Rows are points. Each copy is the shape, with its points in the same order, turned, moved and blurred by noise. Some copies are also mirrored. Which?
In the rows, zero is written as 128.

Shape (5 x 2):
152  95
142  174
154  101
151  90
74  160
Copy 1 (5 x 2):
154  106
150  186
156  111
152  103
79  182
Copy 1 is: only turned
Copy 2 (5 x 2):
178  161
99  175
171  165
182  157
92  106
Copy 2 is: only turned
Copy 3:
161  144
112  185
150  136
168  127
58  125
Copy 3 is: only turned

Shape:
116  133  10  131
157  148  123  172
175  121  179  112
138  141  124  143
111  107  180  109
126  137  182  123
132  63  137  132
Copy 1, 7 rows:
227  195  97  112
113  143  69  139
102  71  127  110
127  140  103  118
96  116  168  91
86  108  136  94
146  111  178  150
Copy 1 is: mirrored
Copy 2:
15  166  165  125
121  120  169  175
175  90  154  114
120  124  148  150
154  95  93  115
169  111  112  135
101  61  122  115
Copy 2 is: mirrored
Copy 3, 7 rows:
106  230  65  92
157  168  152  153
170  76  137  151
138  134  138  130
108  67  146  134
132  82  164  135
106  102  100  178
Copy 3 is: only turned
Copy 4:
9  137  161  141
123  128  184  140
173  104  118  116
128  141  158  135
162  129  83  156
171  151  114  136
128  81  106  190
Copy 4 is: mirrored

Shape, 10 rows:
205  84  140  132  133  137
147  89  108  119  112  176
38  105  111  137  198  117
111  79  173  84  116  138
70  117  199  105  136  145
139  160  113  140  185  95
115  131  95  188  127  192
173  105  172  185  170  154
146  127  99  136  136  120
161  128  133  170  106  111
Copy 1:
192  105  124  145  181  107
146  132  153  123  195  134
32  63  132  81  125  157
127  96  207  114  138  103
100  93  230  132  108  142
132  92  92  107  94  156
85  150  121  167  175  174
162  71  117  193  158  149
137  136  105  118  141  122
139  127  111  173  119  100
Copy 1 is: mirrored
Copy 2:
196  105  147  95  110  100
142  77  101  112  117  112
131  152  68  223  174  84
123  80  165  171  124  98
109  116  159  212  132  135
155  199  115  130  161  99
148  129  44  132  103  153
222  138  130  142  111  152
145  148  104  111  123  91
159  158  123  117  76  105
Copy 2 is: only turned

Shape:
154  131  106  147  113  219  130  124  162
177  119  72  111  129  156  170  96  232
84  131  157  101  141  149  151  135  130
132  116  150  126  68  157  166  147  104
166  177  72  133  183  129  150  122  168
71  138  117  103  127  93  95  186  126
106  101  127  73  121  142  112  139  82
81  145  172  102  158  93  79  170  118
166  167  84  170  147  137  129  87  177
143  64  139  131  129  157  152  158  129
128  127  173  96  112  123  96  144  112
87  72  163  143  81  164  126  110  84
Copy 1 (12 x 9):
215  146  152  154  121  143  126  168  131
249  165  131  87  144  88  131  108  203
115  132  124  134  137  137  172  135  147
148  84  136  156  104  90  147  160  112
197  177  161  110  138  125  138  55  149
102  99  97  138  159  150  111  71  128
124  104  97  104  159  135  150  131  78
52  120  129  125  163  155  101  106  114
200  211  149  140  118  104  112  91  150
160  101  149  159  187  104  153  154  119
109  116  129  108  145  112  111  142  102
125  125  88  168  143  91  143  196  79
Copy 1 is: mirrored
Copy 2:
114  149  132  141  177  171  183  136  163
182  121  87  139  165  111  214  169  198
104  141  170  130  134  77  139  127  116
116  153  169  136  81  151  162  126  109
197  144  101  144  199  101  134  163  127
89  119  110  168  103  81  74  152  96
96  113  147  84  102  121  111  138  114
102  119  141  153  118  67  51  105  106
185  137  78  157  198  128  165  117  134
127  90  190  146  120  144  153  147  134
117  137  154  126  98  117  94  98  134
73  99  170  116  98  149  173  88  93
Copy 2 is: only turned
Copy 3:
163  156  93  200  89  164  149  102  138
182  91  40  172  122  114  169  133  147
110  154  148  133  145  141  137  117  169
147  192  139  120  91  136  173  115  152
184  114  77  173  165  107  89  132  102
74  161  147  118  118  119  85  168  168
84  155  124  86  108  189  114  131  142
98  130  194  113  142  133  79  165  166
178  100  86  199  115  96  105  113  99
115  156  139  152  121  164  192  162  121
134  149  180  107  114  167  130  138  157
83  161  167  131  75  162  184  81  128
Copy 3 is: only turned
Copy 4:
197  172  137  106  205  184  120  134  155
194  188  144  60  232  76  104  123  123
98  160  135  121  148  148  175  133  108
156  138  186  111  120  147  160  166  143
183  214  106  169  194  96  106  117  104
92  138  76  156  109  103  161  140  146
134  94  120  134  124  135  168  138  95
74  143  91  159  101  125  163  84  132
188  209  123  123  175  122  66  114  119
135  110  189  137  181  131  140  134  156
129  118  132  121  100  141  169  89  132
110  90  176  100  121  188  128  155  130
Copy 4 is: mirrored

Shape:
147  113  124  191  143  155  91  196  191  130  81  83
155  83  201  112  99  100  81  126  189  94  186  79
153  117  107  124  130  67  165  142  111  81  142  155
163  91  96  89  84  159  149  105  156  181  104  136
150  145  130  140  75  83  188  125  120  146  171  156
95  145  140  151  86  160  140  78  123  118  151  95
123  137  173  103  110  136  98  191  99  131  102  123
82  132  89  136  155  168  157  100  167  92  177  87
184  64  178  196  98  155  71  164  98  185  92  173
157  84  194  103  170  164  142  103  161  168  123  133
176  158  138  171  186  147  111  102  189  103  127  196
104  96  153  132  168  76  87  155  133  189  127  91
140  139  101  85  74  107  110  152  88  111  123  135
146  146  146  116  152  73  161  129  147  109  72  176
84  118  91  90  103  153  132  136  88  177  157  179
140  160  100  129  139  173  155  115  111  142  127  98
Copy 1, 16 rows:
209  89  158  113  137  212  85  154  147  133  112  92
143  136  198  102  32  120  60  73  186  142  93  118
154  147  160  144  118  55  142  167  157  113  137  147
174  107  103  71  107  102  159  97  76  140  88  124
109  116  107  137  76  53  137  165  141  152  91  136
84  114  121  162  81  149  126  101  104  153  91  117
117  157  177  84  87  165  130  188  128  107  83  111
108  99  102  165  114  151  133  72  159  120  168  107
168  114  188  67  107  157  68  195  45  211  94  147
115  123  166  54  118  130  139  89  136  197  115  86
160  153  117  114  170  151  112  125  196  204  127  175
122  156  169  78  120  118  58  152  130  136  128  46
147  171  138  126  78  120  137  169  104  77  85  151
142  139  165  112  184  86  161  173  177  147  78  127
77  145  94  71  103  111  144  156  67  104  136  141
133  132  106  141  108  146  170  130  111  150  124  85
Copy 1 is: only turned
Copy 2, 16 rows:
146  105  139  107  115  210  93  194  94  139  70  143
99  80  190  163  65  145  87  195  191  108  165  93
131  145  114  167  138  75  150  181  134  72  142  157
165  83  83  135  89  94  134  155  162  199  102  148
155  154  122  205  89  76  168  145  108  133  158  138
131  88  122  164  81  148  147  72  138  121  160  124
88  110  151  112  123  123  110  153  77  167  150  144
110  85  77  157  88  180  167  104  186  89  131  161
177  118  175  145  147  127  20  154  93  215  112  162
156  95  179  107  102  128  131  152  207  181  135  176
189  174  129  77  85  142  95  155  168  83  130  189
85  147  159  143  167  163  126  167  153  185  116  110
102  102  86  128  122  77  125  154  90  137  161  109
134  170  153  94  116  64  164  163  137  103  89  152
90  130  66  154  115  94  132  91  122  202  146  167
163  95  95  116  123  150  173  117  125  137  151  146
Copy 2 is: only turned
Copy 3 (16 x 12):
89  90  74  121  113  169  103  207  160  161  136  50
123  100  174  124  33  122  81  121  138  80  93  58
156  150  114  94  120  149  164  153  171  63  115  150
211  92  123  152  94  173  177  127  117  154  161  97
156  166  149  160  117  147  210  119  182  89  127  104
103  156  123  172  87  146  160  108  90  136  108  122
108  136  131  66  96  92  143  147  147  179  150  95
89  131  92  160  132  187  104  95  85  90  130  138
168  126  187  143  103  114  129  240  180  219  149  81
193  123  168  108  147  158  95  121  104  166  118  57
179  149  92  154  138  178  55  120  201  154  93  109
120  63  128  108  160  79  134  164  133  124  120  78
148  138  99  105  66  101  181  143  151  121  163  152
185  137  95  71  144  165  164  125  197  136  77  117
158  116  159  140  141  124  180  108  138  155  201  170
145  162  72  151  133  151  148  127  101  139  166  106
Copy 3 is: only turned

Shape, 16 rows:
161  158  138  139  191  123  105  117  98  88  81  92
109  80  160  181  138  176  85  140  60  68  76  169
128  165  125  112  169  183  169  110  116  158  75  72
152  175  163  154  129  181  170  152  135  118  93  159
149  142  103  104  188  145  163  108  156  85  174  143
142  150  123  84  117  115  73  164  87  128  160  96
166  69  128  153  91  116  141  171  99  169  164  77
113  146  171  143  163  140  126  120  147  130  150  69
147  80  164  111  114  108  87  164  128  112  107  152
79  90  103  135  115  81  149  187  158  120  168  90
55  172  138  79  196  122  81  148  149  71  168  129
69  122  152  127  123  185  155  98  99  124  140  101
149  123  106  129  135  83  176  95  102  178  181  163
149  142  93  129  108  104  177  91  146  109  126  93
131  139  69  177  162  162  112  72  164  107  74  94
101  78  76  166  91  79  97  175  161  70  176  130
Copy 1:
162  194  153  140  131  133  106  78  174  103  122  132
151  99  214  152  169  124  95  164  186  151  90  130
146  194  116  166  97  172  147  68  122  154  59  122
177  134  144  188  72  180  132  138  135  155  127  150
133  111  80  158  124  184  95  83  114  78  141  118
59  179  153  136  106  96  117  125  101  96  137  136
114  159  143  129  159  98  135  128  35  185  158  128
115  159  108  101  99  149  135  86  145  160  140  102
138  141  157  99  140  117  117  189  111  111  126  156
128  107  88  112  128  71  171  131  73  122  147  78
75  119  101  114  89  140  134  123  185  43  126  76
97  96  139  132  106  153  140  84  128  171  73  114
102  116  96  162  170  153  173  86  75  123  160  194
161  128  84  145  108  107  124  58  87  125  121  165
172  161  61  166  144  111  85  84  175  154  74  138
130  78  87  128  152  30  109  160  103  111  167  104
Copy 1 is: only turned
Copy 2, 16 rows:
146  168  112  108  186  148  152  93  115  122  67  155
174  135  193  175  154  198  125  156  56  90  72  145
91  147  87  88  206  151  157  185  149  141  93  145
143  177  162  109  143  110  141  207  119  161  76  147
165  145  145  41  124  140  122  129  181  126  122  195
124  167  87  125  89  160  118  103  149  100  115  89
156  72  107  118  104  137  165  134  118  150  149  56
146  169  132  107  183  144  155  123  158  146  162  120
121  129  176  133  110  116  122  112  90  92  114  103
164  114  114  119  101  110  185  138  139  78  204  129
144  234  133  96  139  152  111  108  168  45  170  172
114  142  142  119  154  209  148  187  137  133  159  152
141  95  91  77  89  127  93  135  110  179  159  164
115  112  112  99  111  124  192  124  151  165  123  188
137  107  128  157  203  127  160  126  182  132  84  211
196  101  147  164  59  111  172  101  146  69  175  154
Copy 2 is: only turned
Copy 3, 16 rows:
186  209  124  187  103  128  155  77  105  107  107  89
121  135  196  203  77  106  123  71  119  31  93  131
124  165  107  169  112  190  171  59  148  157  149  91
103  161  153  139  97  145  193  120  169  88  125  74
190  142  49  129  87  131  177  105  155  61  159  90
149  182  101  117  99  143  60  134  89  101  140  104
172  115  142  114  149  205  96  151  113  95  121  163
192  160  133  164  146  144  126  104  152  120  186  91
157  147  156  93  107  91  106  111  124  80  92  129
149  106  72  129  203  115  93  143  126  86  141  128
165  160  59  161  109  54  85  83  127  76  173  25
118  106  130  177  103  143  134  74  139  106  203  117
178  74  85  139  80  151  159  179  106  134  139  126
146  162  71  138  132  134  183  136  114  128  163  159
156  200  76  210  109  124  166  86  190  119  121  164
155  134  77  144  169  77  81  170  134  29  118  175
Copy 3 is: mirrored
Copy 4 (16 x 12):
172  107  158  76  201  121  142  134  142  150  95  159
163  135  100  165  175  154  86  97  119  131  12  178
158  172  134  96  160  131  172  157  134  217  123  112
173  169  157  128  115  152  163  186  131  138  59  143
129  158  132  114  178  137  187  164  195  79  136  138
141  102  120  114  163  120  69  178  109  110  164  131
137  84  129  197  122  136  148  133  74  138  175  146
109  121  180  133  185  142  146  159  133  152  120  90
111  99  134  136  110  162  86  131  131  117  102  187
70  56  95  167  122  116  161  164  130  113  133  98
69  126  126  90  202  110  89  189  191  93  87  96
114  172  102  149  175  172  141  141  112  155  102  80
130  161  129  119  106  114  179  97  110  69  172  116
154  101  113  94  136  172  201  138  135  121  148  99
199  105  123  111  168  145  170  100  215  173  95  100
117  26  77  177  128  139  129  137  163  59  109  114
Copy 4 is: only turned

Shape:
185  81  121  126  135  79  140  131  137  134  142  145
140  142  93  145  142  154  205  106  88  133  152  142
150  153  94  190  159  153  130  137  73  127  144  94
135  86  121  128  143  118  154  139  79  160  79  157
116  112  89  38  96  139  142  193  195  100  152  96
90  138  66  221  169  145  135  60  105  151  129  90
157  124  73  51  87  127  174  163  167  46  93  70
104  125  135  36  127  98  170  195  191  57  119  64
149  170  80  142  145  150  161  101  114  182  108  69
165  81  116  144  121  123  133  185  120  150  78  198
114  187  108  182  116  111  135  103  94  157  129  102
173  83  167  112  148  152  113  136  125  135  97  167
125  148  115  190  110  156  191  113  150  129  136  66
146  134  121  111  122  128  127  121  137  110  101  174
148  65  139  117  88  132  124  128  80  139  115  151
Copy 1:
128  170  171  90  108  160  149  106  102  146  100  146
113  123  155  78  115  87  100  122  115  80  151  96
158  124  144  98  153  103  77  95  163  130  125  74
116  93  181  103  140  125  143  167  126  135  94  142
120  165  78  157  55  130  169  96  187  107  145  210
128  54  131  70  187  167  96  68  154  99  147  54
130  118  49  131  34  92  146  80  133  112  93  192
155  149  21  137  75  110  173  116  150  134  144  226
92  112  91  101  134  143  68  120  155  100  104  84
147  127  205  121  112  128  187  153  143  119  63  130
112  122  117  122  202  118  97  84  134  99  108  91
149  127  180  165  99  156  145  171  108  148  115  124
107  117  76  104  130  110  148  84  135  122  146  48
150  122  151  155  117  132  147  123  97  83  106  145
99  107  199  149  120  111  152  121  116  158  110  145
Copy 1 is: mirrored
Copy 2 (15 x 12):
125  131  167  173  118  138  103  130  120  165  192  138
92  113  139  140  79  158  152  156  75  141  111  97
142  68  108  150  149  169  153  171  88  144  125  90
106  112  137  169  122  95  80  169  138  163  119  126
142  120  179  152  46  179  160  77  204  106  132  195
126  89  63  102  157  116  193  148  59  174  120  131
159  97  189  226  75  161  165  49  158  99  90  179
111  120  187  182  100  168  186  37  218  92  125  157
159  98  163  124  136  117  196  173  87  157  96  132
108  132  151  179  131  144  46  177  143  126  133  158
153  141  101  136  143  128  192  181  91  120  142  94
142  122  176  129  145  140  46  117  141  135  134  121
147  145  130  138  138  182  214  136  101  158  90  129
131  140  149  144  120  131  104  114  118  87  140  141
161  142  135  168  102  117  64  143  150  154  132  107
Copy 2 is: only turned
Copy 3, 15 rows:
100  99  125  131  108  142  140  143  112  127  180  54
75  126  122  148  162  127  132  91  193  119  162  132
82  173  150  149  107  130  105  133  161  75  142  158
76  110  130  92  146  123  105  99  128  102  112  68
194  67  58  215  116  146  147  97  100  108  120  93
65  118  184  127  162  172  94  119  133  65  172  209
177  35  39  181  116  74  142  143  126  95  129  125
225  55  69  168  127  119  202  123  110  79  109  101
107  133  164  181  185  99  85  137  138  87  151  145
87  84  136  111  82  131  77  90  140  114  113  34
113  148  163  129  161  162  84  157  160  118  131  162
91  111  156  120  86  100  135  84  93  147  118  65
95  83  171  194  151  142  139  152  172  100  126  171
133  91  129  113  109  120  106  95  128  156  139  104
59  111  101  117  117  136  118  120  102  147  101  80
Copy 3 is: mirrored
Copy 4, 15 rows:
106  105  118  100  157  87  143  163  179  168  107  113
97  77  117  95  137  109  131  76  150  118  159  43
116  75  167  88  92  121  122  83  94  104  134  102
106  105  84  87  107  88  98  114  190  125  142  137
119  127  56  219  176  115  93  184  101  143  151  86
180  84  165  85  90  185  132  51  147  136  141  92
100  103  70  151  203  139  81  192  78  151  217  107
101  115  25  213  187  120  144  190  75  155  183  141
160  79  83  70  102  149  101  102  104  123  124  68
71  125  105  101  85  85  82  171  198  127  134  132
171  119  128  76  96  128  158  98  112  99  154  75
64  122  85  104  143  118  103  135  175  110  87  150
144  59  117  104  122  181  159  145  121  88  162  69
73  160  93  101  143  135  110  133  151  133  142  114
117  121  110  103  166  88  91  133  194  83  127  147
Copy 4 is: only turned

Shape:
142  163  131  7  136  148  133  74  155  116  80  122
112  161  114  200  170  109  144  134  188  165  105  123
137  197  124  86  121  100  135  149  117  114  165  134
159  89  108  153  129  158  163  134  127  78  107  75
180  159  110  63  158  149  165  91  102  165  119  139
158  136  126  114  150  161  110  151  143  149  87  107
88  125  120  210  110  196  70  159  134  135  121  159
72  166  159  97  68  42  129  110  87  85  168  169
133  121  89  90  101  123  132  134  91  132  167  172
172  109  120  114  148  149  91  117  141  54  83  94
119  130  93  154  162  95  107  128  163  138  164  133
145  168  123  149  113  160  189  140  119  31  117  145
105  148  103  55  142  125  146  153  117  125  89  170
174  124  105  121  140  114  143  109  152  99  134  114
132  148  122  119  133  80  117  131  108  92  102  158
125  64  142  98  101  121  97  126  151  132  122  163
62  137  155  140  173  107  134  137  127  101  115  149
61  180  97  109  156  101  158  130  115  90  52  128
Copy 1:
107  41  144  154  89  69  170  81  118  71  135  74
109  112  70  177  180  137  122  103  186  182  91  153
99  124  91  114  118  88  146  124  94  99  62  139
185  105  108  94  170  177  166  160  148  109  131  92
142  65  148  114  109  106  180  66  92  129  100  148
149  85  133  127  160  95  154  123  138  161  98  95
134  134  173  129  204  120  63  182  170  150  117  169
47  200  115  109  48  133  128  139  102  67  97  148
134  133  129  64  96  115  120  104  107  99  101  167
184  97  113  144  140  114  162  185  134  94  150  90
114  115  64  121  137  126  136  140  144  159  124  180
167  136  122  146  177  153  148  126  101  38  89  131
139  136  135  117  110  75  123  69  120  102  117  104
149  85  78  133  115  146  164  138  135  110  118  134
141  151  102  159  97  123  128  132  101  120  116  129
147  133  137  98  75  100  131  142  202  119  134  135
89  191  114  155  163  118  136  115  137  118  151  124
107  157  103  158  154  131  100  75  100  102  135  68
Copy 1 is: mirrored
Copy 2, 18 rows:
117  139  147  116  206  104  126  166  119  71  91  209
94  147  117  95  96  107  152  67  140  195  172  161
144  152  166  111  86  138  146  114  168  66  132  170
194  142  122  171  163  79  159  85  154  148  127  112
134  140  104  117  188  153  113  104  187  88  107  194
161  150  116  144  149  133  122  135  128  162  150  178
136  174  63  139  76  137  130  132  95  162  185  77
110  119  163  111  31  92  109  116  148  19  92  113
169  154  95  98  96  147  119  120  167  78  83  126
204  121  138  135  178  65  133  151  126  129  162  132
138  127  135  62  94  128  149  105  152  162  136  123
161  184  109  167  124  58  182  96  178  66  162  127
134  201  126  109  123  100  98  147  162  100  91  179
174  111  129  104  145  92  162  99  160  121  124  151
155  142  131  104  97  72  96  119  160  95  143  148
152  106  87  119  96  100  119  167  122  137  76  133
87  156  147  122  94  78  110  137  168  141  144  111
101  216  166  113  132  55  89  96  142  109  137  152
Copy 2 is: mirrored

Shape, 18 rows:
126  84  107  144  178  95  143  80  92  103  113  113
164  147  160  105  155  147  98  152  197  109  115  97
92  98  177  115  93  136  145  56  65  102  184  97
117  119  142  91  125  71  190  142  103  125  98  165
94  88  146  167  80  135  141  69  134  85  174  101
212  142  151  88  98  177  122  157  164  98  108  114
134  86  165  138  48  117  166  51  115  114  169  58
136  155  146  96  123  101  131  138  105  109  91  169
90  126  99  106  137  133  185  123  85  100  104  146
141  100  120  175  101  149  83  126  168  140  153  79
141  156  82  58  99  89  151  126  123  97  103  139
201  125  114  124  127  178  82  126  193  161  85  142
187  91  87  58  55  104  115  160  103  130  170  119
136  146  105  170  155  96  154  125  80  104  111  155
155  184  97  68  110  81  147  130  89  123  108  151
126  123  135  153  158  124  195  90  118  113  168  125
173  96  142  148  76  150  98  127  145  93  115  76
130  58  154  164  84  127  129  45  138  70  200  110
Copy 1 (18 x 12):
126  144  97  152  145  86  134  187  126  120  148  175
157  136  94  120  155  100  138  23  148  152  142  126
82  184  86  146  157  186  163  168  104  100  191  99
183  133  134  168  113  109  201  157  76  91  124  130
80  180  95  168  192  145  110  143  91  84  175  113
182  113  110  121  215  134  164  49  158  150  121  107
94  201  75  121  228  132  164  154  66  97  176  95
185  113  136  173  132  127  188  126  120  141  137  104
126  114  123  174  127  143  173  159  110  88  95  149
92  163  123  103  183  108  84  83  112  141  139  100
153  132  149  191  157  100  211  126  146  116  86  108
149  123  161  111  197  114  121  45  122  199  118  149
146  207  190  110  197  115  190  132  164  105  102  72
136  69  130  149  127  103  141  183  125  106  138  131
147  112  154  161  149  102  236  144  138  135  109  89
113  115  112  127  146  130  157  148  107  71  176  164
135  157  86  119  217  116  103  104  129  139  126  92
91  197  110  156  224  147  97  154  111  86  215  125
Copy 1 is: mirrored
Copy 2, 18 rows:
158  97  105  179  132  66  139  92  132  119  123  104
141  141  106  116  141  169  166  122  38  138  174  135
126  120  97  90  108  114  118  10  167  128  80  129
105  200  137  157  130  79  152  110  150  75  143  135
151  135  85  70  78  103  91  71  134  157  103  100
122  148  177  88  125  173  163  121  38  129  136  135
116  125  102  85  28  113  134  51  136  147  72  119
138  190  136  134  160  134  151  116  123  72  124  128
120  175  138  134  175  58  137  102  140  129  107  120
128  120  86  123  85  162  87  128  76  176  121  104
141  186  140  129  144  94  167  141  102  94  81  178
128  108  148  124  130  196  156  197  78  147  149  108
101  139  164  136  94  142  91  127  84  96  74  215
174  179  145  181  151  100  123  98  135  118  115  86
142  198  151  167  153  131  174  125  126  87  75  167
159  154  127  143  110  90  139  64  153  170  148  120
124  121  124  101  82  144  114  106  42  129  104  93
177  97  98  64  52  106  83  60  136  142  115  119
Copy 2 is: mirrored
Copy 3:
89  147  94  108  140  146  147  178  137  112  82  138
94  96  155  182  99  132  94  105  145  188  145  106
141  166  147  47  139  178  173  143  117  155  138  207
87  143  125  127  209  140  174  101  133  88  139  114
145  189  159  79  120  182  142  132  83  182  97  139
100  92  222  169  90  145  134  97  165  146  145  104
105  172  177  61  128  164  218  143  105  205  125  146
112  112  154  138  167  110  132  109  125  81  149  127
123  115  128  121  179  178  155  111  128  77  81  147
164  152  162  140  111  134  120  143  153  221  100  99
77  102  174  116  173  102  157  74  143  107  88  122
140  88  156  162  68  113  128  113  184  151  131  41
101  150  214  89  172  110  150  82  226  163  110  128
127  157  134  159  162  117  148  155  133  75  84  136
98  107  162  126  181  67  168  86  147  87  106  150
111  177  114  151  124  178  183  120  118  128  104  158
117  136  214  127  118  146  127  156  141  183  115  91
114  229  158  58  78  178  147  136  113  179  116  147
Copy 3 is: mirrored
